Each row of a before or after table is a point. The points were changed in one or more steps. Then noise was added and the rows were shuffled. The steps act on how far a point lies along the listed directions, d1 being the first. Name the steps. A step turns or swaps two directions, mirrors them in a line or flattens them onto one, adds a multiple of one to another, or multiplies one. Angles are multiples of 10 degrees, from the lower direction toward the higher: turns from -170 to 170, lines from 10 to 170 but not 90. Use the fewest steps. Two steps may share a direction if one is a turn and the other turns, adds or multiplies; they go together, in the order done. Otherwise the lowest direction goes first.
In the rows, zero is written as 128.

Directions:
(1): [ 88 129]
(2): [129 168]
Before, 8 rows:
[[123 102]
 [139 131]
 [ 91  75]
 [ 82 133]
 [119 131]
 [104 122]
 [147 120]
 [ 84 113]]
After:
[[128 100]
 [128 113]
 [127 115]
 [126 135]
 [126 135]
 [126 134]
 [126  21]
 [127  76]]
Steps: multiply d1 by 0; multiply d2 by 2

Directions:
(1): [141  76 138 139 142  88]
(2): [132 144 189 105 146 124]
(3): [169 115 107  84 146 147]
Before (11 x 6):
[[153  66 117 123 146  93]
 [101 113 193 164 134  88]
 [ 89 135 141 129 121 112]
 [ 69 112 176 199 114  79]
 [ 94 132 163 162 116 103]
 [108 118 139 140 130 114]
 [102 134 163 138 105 125]
 [159  89 108 129 140 112]
 [163  89 123 124 152 106]
 [153  67  97 132 151 109]
 [100 130 168 138 134 111]]
After (11 x 6):
[[103 138 129 137 123 128]
 [127 174 100  98 119 170]
 [143 166 114 106 129 168]
 [ 88 129 138 133 126 109]
 [ 92 144 162 140 127 124]
 [101 126 159 149 106 120]
 [ 52 174 146 188  92 130]
 [ 81 177 169 157 110 136]
 [145 155  96 110 129 162]
 [132 156  80 106 128 182]
 [ 90 148 152 166 107 117]]
Steps: multiply d1 by -1; turn d2 and d3 by -10 degrees

Directions:
(1): [149 114 150 132 147 148  85 128  76  95 166]
(2): [150 121 145 188 149 118 171  86 113 121 115]
Before (11 x 11):
[[146 147 155 204 152 120 184  81  93 108 120]
 [113 154  98 115 121 126 147 155 161 144 124]
 [147 107 137 139 148 147 109 133  78  89 157]
 [115 132 102  92 115 152 106 147 102 129 138]
 [158 118 133 143 128 125 147 132 108 128 125]
 [142 125 127 141 128 147 106 130 114  98 133]
 [130 130 159 152 152 139 145 122 112 113 146]
 [ 80 137 101 101 102 107 151 144 188 175 104]
 [147 117 186 177 183 148  72 112  29  66 173]
 [111 154  97  73  93 133 124 154 183 151  92]
 [ 82 135  92  70  92 138 128 145 172 172  99]]
After, 11 rows:
[[ 96 133 112 143 120 100 187 114 177 175  89]
 [129 137 152 137 149 142 139 131 117 110 152]
 [120 157 100 135 129 125 165 132 155 139 120]
 [128 122 168 101 157 155  20 160  47  75 184]
 [ 92 126 103 105 104 133 151 121 164 164  92]
 [155 116 131 137 131 125 141 132 112 127 131]
 [123 150 107 107 104 121 144 132 174 148  85]
 [135 113 134 106 138 155  85 155  85  96 162]
 [109 134 104  83 106 153  94 151 108 133 143]
 [145 149 154 199 151 123 179  88  93 109 129]
 [135 129 123 129 126 154  94 142 118  94 140]]
Steps: add -0.7 times d1 to d2

Directions:
(1): [ 98 128 107 146 118 117 168  97 149 158  96 119 196 127]
(2): [115 142 121 107 112 165 143 149  94 196 147 155 123  90]
(3): [ 99 105 117  84  55 130 126 151 167 116 128 127 118 147]
Before:
[[144 129 130 177 160 135 141  94 122 135 119 114 177 121]
 [ 93 138 123 171 132 131 158  82 153 150  89 106 186 110]
 [171 128 138 126 133 152 107 131 116 107 159 119  90 126]
 [122 152 125 181 167 129 150  86 113 190  99 150 196 105]
 [118 142 116 160 135 129 139  96 132 123 144 106 143 139]
 [137 131 115 164 201  81 161  79 162 113  72  80 216 173]
 [158 128 140 150 149 127  99 145 109 131 131 112 102 125]
 [147 122 153 108 115 140 101 165 110 106 170 129  78 134]
 [117 152 117  95 104 170 118 161  49 209 157 182 137  69]
 [155 128 159 115 153 122  70 153 129 107 159 120  95 142]
 [179 140 167 181 198  97  83 113 122  52 100  95  99 156]]
After, 11 rows:
[[112 117 115 145  91 142 154 106 152 144 113 120 188 122]
 [ 93 111  91  89  88 118 168 134 172 158  94 106 191 170]
 [133 136 120 129 126 118 102 123  98 120 122 140 157 120]
 [140 153 135 179 169 126 145 102 105 157  92 117 168 111]
 [147 137 134 169 153 126 123 123 107 146 107 113 142 119]
 [165 143 155 158 186 136 118 135  84 119 157 122 113 117]
 [170 136 131 160 165 151 133 106 100 130 144 111 127 115]
 [ 71 110 120 117  57 134 142 122 188 136 103 113 149 127]
 [103 140 109 137 109 141 142 109 142 129 142 109 144 145]
 [156 147 150 151 190 124 102 129 107 141 144 118 144 123]
 [ 77 113 109 132  73 119 156 107 176 161  84 138 193 136]]
Steps: turn d1 and d3 by 70 degrees; multiply d2 by 0
